Rows are points. Each copy is the shape, with its points in the same order, turned, moved and blurred by noise. Say if it was mirrored as well.
In the rows, 128 means zero.

Shape (8 x 2)
[[162 177]
 [136 119]
 [ 73 145]
 [153 202]
 [113 127]
 [ 84 193]
 [ 73 143]
 [ 97 121]]
Copy 1 (8 x 2)
[[170 169]
 [129 126]
 [ 78 170]
 [179 195]
 [105 142]
 [108 215]
 [ 81 176]
 [ 91 144]]
Copy 1 is: only turned
Copy 2 (8 x 2)
[[ 91 163]
 [115 101]
 [172 132]
 [ 95 184]
 [133 107]
 [160 178]
 [173 117]
 [153  99]]
Copy 2 is: mirrored

Shape (6 x 3)
[[125 162 130]
 [155 194 171]
 [136  80 132]
 [ 68 136 166]
 [132 192 147]
 [140  67 139]]
Copy 1 (6 x 3)
[[141 108 141]
 [172 127 187]
 [103 156  75]
 [ 75  98 152]
 [160  96 169]
 [ 96 169  83]]
Copy 1 is: mirrored
Copy 2 (6 x 3)
[[124 183 132]
 [147 215 177]
 [132 103 141]
 [ 61 159 157]
 [130 214 151]
 [137  86 145]]
Copy 2 is: only turned
Copy 3 (6 x 3)
[[131 165 136]
 [160 205 172]
 [126  87 159]
 [ 66 159 148]
 [144 199 140]
 [119  72 169]]
Copy 3 is: only turned

Shape (12 x 6)
[[148 163  89 163 122 114]
 [162 156 186 101 138 176]
 [115 136 180 119 153 140]
 [ 84  49 156 145  94 116]
 [158  46 134 125 186 160]
 [121 148 121 104 127 129]
 [173 134 240  32 182 173]
 [138 146 167 110 151 134]
 [178 143 118  97 142 100]
 [127  88 104 149 161  69]
 [136 127 164  84 110 210]
 [ 81 131  81 119 155 102]]
Copy 1 (12 x 6)
[[134 169  92 133 143 102]
 [204 125 156  95 123 169]
 [156 100 168 107 150 142]
 [ 70 108 200 142  84 116]
 [ 93 170 202  57 138 166]
 [135 110 111  96 125 128]
 [226  78 204  20 128 179]
 [167 113 151  91 145 131]
 [153 151 117  59 126  94]
 [ 76 154 155  93 158  74]
 [166 108 150  99  86 204]
 [ 75 105 100 102 161 111]]
Copy 1 is: mirrored
Copy 2 (12 x 6)
[[149 131  90 170 113  91]
 [145 120 191 121 112 159]
 [102 118 180 144 147 135]
 [129 148 158 139 241  80]
 [148  66 135 140 217 169]
 [113 139 124 124 135 120]
 [107  73 240  66 117 195]
 [111 111 167 136 129 132]
 [130  83 114 107 116 107]
 [110  75  94 161 186  80]
 [155 163 176  99 147 181]
 [ 78 138  78 155 163 112]]
Copy 2 is: mirrored

Shape (12 x 8)
[[134 100 116  96 164 144 142 140]
 [105 144 232  98 149  36  86 112]
 [151   7 192 116 120 106 154  97]
 [ 97 148 117  79 116 111 133 106]
 [126 165 117  83 138 102 144 107]
 [160 103 131  76  97 132 136 137]
 [153 185 137 175 167  98 136 162]
 [106 156 101  87 133 100 126 100]
 [121  92 126  59 114 143 112 134]
 [108 187 160 189 143 125 134 142]
 [153 108 149 192 125  65  24 170]
 [122 110 111 164 118 107 138 218]]
Copy 1 (12 x 8)
[[132  75 125 175 109 135 125 148]
 [ 77 113 248 128 151  64  69 145]
 [165  10 203 119 129 146 122  77]
 [ 65 107 133 141  88  99 121 122]
 [ 86 122 137 164  83  88 123 131]
 [113  67 141 109  63 122 117 143]
 [148 168 129 142 162  76 132 173]
 [ 77 109 120 150  95  85  97 117]
 [ 87  59 135 138  81 147  90 136]
 [115 184 138 133 175 112 140 143]
 [152 110 135  81 199  78  18 154]
 [136  83  96 100 166 127 142 191]]
Copy 1 is: mirrored
Copy 2 (12 x 8)
[[121  88  88 108 161 119 137 115]
 [ 85 167 196 131 139  41  66 136]
 [139  25 175 115 118  36 168 111]
 [107 158 102  97 110 114 123  92]
 [123 174 104  93 144 111 127  97]
 [161 100 123  71 116 121 133 119]
 [158 168 104 190 181 119 118 148]
 [115 167  88 101 129 104 116  82]
 [114  83 108  70 110 125 105 110]
 [121 169 121 210 143 141 125 134]
 [184 106 118 200 114  71  22 156]
 [159 109  65 165 120 116 130 197]]
Copy 2 is: only turned
Copy 3 (12 x 8)
[[103 150  99 100 168  90 138 142]
 [116 107 217  63 142  67  91  39]
 [ 73 157 166 123 112  12 216 116]
 [104 141  87  73 120 118 118  79]
 [141 133  88  76 145 117 128  79]
 [135 180 112  83 106  82 149 136]
 [176 105 149 141 187 142 106 122]
 [130 130  81  88 135 113 114  69]
 [ 94 176  95  79 111  70 120 125]
 [133 114 167 156 163 168 112  98]
 [155 111 179 193 127  35  53 116]
 [132  94 130 143 109 109 118 186]]
Copy 3 is: mirrored

Shape (14 x 9)
[[109 111 160  53 168  82 135 141 161]
 [156 128 115 180 122 162  54  81 101]
 [156 107 211  57 169 123 150 152 114]
 [178 117 138 172 131 159  78  41  83]
 [ 89 138 166 122 128  66 145 115 194]
 [ 65 160 160 118  73  87  99  77 150]
 [ 78  96 148 115  67  91 156 107 173]
 [101 128 147 179  98 126  69  59 144]
 [128 175 132 155 154 142 134  97  88]
 [126 139 162 132  75  69 120 160 165]
 [134 161 124  94 160 166 134 134 133]
 [103 162 173 129 164 162 146 126 161]
 [ 81 128 156 106 175 106 160 177 127]
 [102 144 134 141  83  63 136  88 183]]
Copy 1 (14 x 9)
[[108  94 178  80 186 101 125 145 174]
 [148 104  85 176 141 109  48  76  74]
 [174 123 203  61 199 115  98 143 133]
 [168 110  90 149 164  86  59  40  60]
 [ 95 109 189 144 145 100 138  98 194]
 [ 53 106 180 138 103  99  88  66 144]
 [106  68 180 118  81 102 141  94 159]
 [108  82 133 185 122  98  69  46 110]
 [120 161 122 146 163 134 118  86  82]
 [130 130 183 147  92  82  97 139 176]
 [127 139 121 107 171 170 104 124 129]
 [131 126 166 145 174 179 118  98 142]
 [114 118 191 129 178 136 156 167 127]
 [ 93 116 154 149 102  79 130  70 181]]
Copy 1 is: only turned
Copy 2 (14 x 9)
[[114 147 212 100 155  91 138 131 141]
 [135 112 109 204 120 203  52 109  99]
 [166 131 210 112 145 138 182 147  85]
 [165  97 118 223 143 185  65  72  84]
 [ 93 159 191 189  97  75 133 118 174]
 [ 53 145 199 186  83 122 106  55 136]
 [ 64  95 158 168  81  86 151  87 170]
 [ 92 114 149 234  91 162  65  95 138]
 [118 182 118 190 140 156 126  86  84]
 [108 146 172 153  31  91 113 132 127]
 [123 172 145 127 145 176 136 117 123]
 [109 180 171 181 133 164 172 138 133]
 [ 78 173 162 131 149 103 172 172 102]
 [ 92 142 154 189  68  76 103  84 176]]
Copy 2 is: only turned

Shape (15 x 12)
[[163  42 124 146 114  78 215 157 114 142  94 115]
 [ 86 187  83 111 112 133 162  74  94 130 146 141]
 [106  96 139 197  73  78 189 166 142 107 133 105]
 [ 95 139 144  89  96 176 130  51  55  80 148 132]
 [182  92 142 176 109  60 145 204 118 134  77 122]
 [ 63 114 158 113 128 148  83  82 177 165 205 147]
 [102  87 120 141 145  68 142 172 152  98  73  97]
 [180 129 129 183 106  86 152 124 135 124 104  84]
 [ 90 121 128 120  81 186 131 125 176 153 111 131]
 [ 84  88  76 157 148 179  90 107 161 151 175 116]
 [ 96 129  86  73  43 120 102  88 122 136 182 127]
 [127 129 146 139 124  85 180 158 100 168 106  69]
 [ 98 159 114  78 100 149 145  42 126 111 166 207]
 [102 140 113  83 133 193 120 134 171 110 219 133]
 [ 85 154 112 121  86 147 127 116  65 135 162 179]]
Copy 1 (15 x 12)
[[154  96  88 145 158  49 133 202 127 176 119 118]
 [ 92 177 172 134 169 122 178 114  76 107  92  89]
 [130 152 129 202 101  73 120 210 113 146 119 157]
 [152 136 229 105 139 107 202 105  59  67 115 102]
 [187 121  92 143 130 101  64 193 131 184 113 137]
 [ 74 132 225 140  75 122 174  70 144 154 169 111]
 [120  86 104 143 117  82  89 158 150 130  73 148]
 [181 147 116 177 140 132 137 168 144 163  90 138]
 [ 93  93 151 125  65 141 178 128  83 150 127 113]
 [ 60  67 199 176 137 144 167  93 123 170 141 139]
 [115 143 147 160 115 105 178  50  46 116 158 117]
 [147 126 102 178 133  94 109 172 138 125 101  64]
 [ 87 190 200  71 140 104 211  82  83 126 125 111]
 [ 56 114 177 124 121 165 183 112 129 102 205 138]
 [110 159 204 118 146 115 136 122  46 124 146 100]]
Copy 1 is: only turned
Copy 2 (15 x 12)
[[120  75  89 110 150  48 192  98 142 161  71 114]
 [ 55 194 182 123 112 117 136 106 109 106 152 122]
 [ 56 104  78 174 138  69 127 105 137 150  59 114]
 [ 91 125 203 119 126 141  98  75 108  52 163 119]
 [154  94  84 132 135  73 134 135 103 190  32 149]
 [ 81 103 139 170 105 214 113 159 164 132 191 106]
 [ 84  91  99  87  96  84  94 129 155 188  70 126]
 [143 138 124 165  90  82 132 104 141 154  42 118]
 [ 55  93 132 147  64 174 158 116 106 134 113 148]
 [ 80 131  89 114  72 215 132 131 126 126 138  65]
 [ 88 125 158 172  85 126 117 101  71 140 200  99]
 [ 99 114 154 121 106  59 165 172 138 136  59 104]
 [ 77 164 174 140 122 165 135  77 134 106 209 168]
 [ 75 128  91 131  54 170 123 150 129  67 189 135]
 [ 75 149 157 138 160 142 116 124  69  97 157 124]]
Copy 2 is: only turned
Copy 3 (15 x 12)
[[159 121 124  64 170 138 205 113  63  97 123  49]
 [116 130  49 142 120  95 109 110  91  82 140 185]
 [ 91 105 128 106 141 179 183 175  50 100 148  85]
 [189 171  72 155 108 160  93 128  91  73 110 204]
 [128 131 147 115 192 133 151 159  71 127 139   8]
 [139  92 137  63 105 145  66 157 143 131 172 211]
 [107  99 143 103 172 172 117 111  92  60 158  44]
 [100 170 131 129 124 141 156 126  82 133 150  61]
 [121  92 137 117 113 137 131 154 169  92 100 149]
 [119  80  78  77 114 185  96 111 166 158 145 158]
 [147 145  46  94 100 121 109 190 149  73 174 165]
 [150  96 132 137 120 106 160 119  63 102 167  66]
 [131 165  79  96 147  96  98 136 118  74 120 244]
 [144 105 105 131 159 163 127 137 179 124 185 221]
 [154 116  51 140 148 114  97 174  87 105 117 180]]
Copy 3 is: mirrored
Copy 4 (15 x 12)
[[226 118 158 111 129 124 181 104 144 131 158  77]
 [125 209  78  84 123 110 110 107  96  72  90 155]
 [194 102 121 149 134 174 137  53 132  72 138  77]
 [114 161  67  65 115 160 136 101  47 136 111 202]
 [207  78 188 182  98 121 141 137  99 101 168  65]
 [ 57 157 130  90 166 188  68 101 165 138  92 167]
 [148  74 138 135 164  94 147 115 124  88 157  62]
 [171 135 129 187 101 109 112  96 119 117 179 115]
 [ 76 174 112 145 150 175 161 129 142 108  99 118]
 [ 98 181 114 106 210 168  79 123 158 109 174 145]
 [101 186  88  64  84 177  72 133 108 126 113 102]
 [175 158 174 145 126 115 132  66  85 118 141  75]
 [120 178  75  71 108 142 119 141 148 106  75 212]
 [ 43 176 131  68 129 181 114 115 158  61 152 163]
 [147 174 112  81 133 188 111 140  66  73  95 160]]
Copy 4 is: mirrored
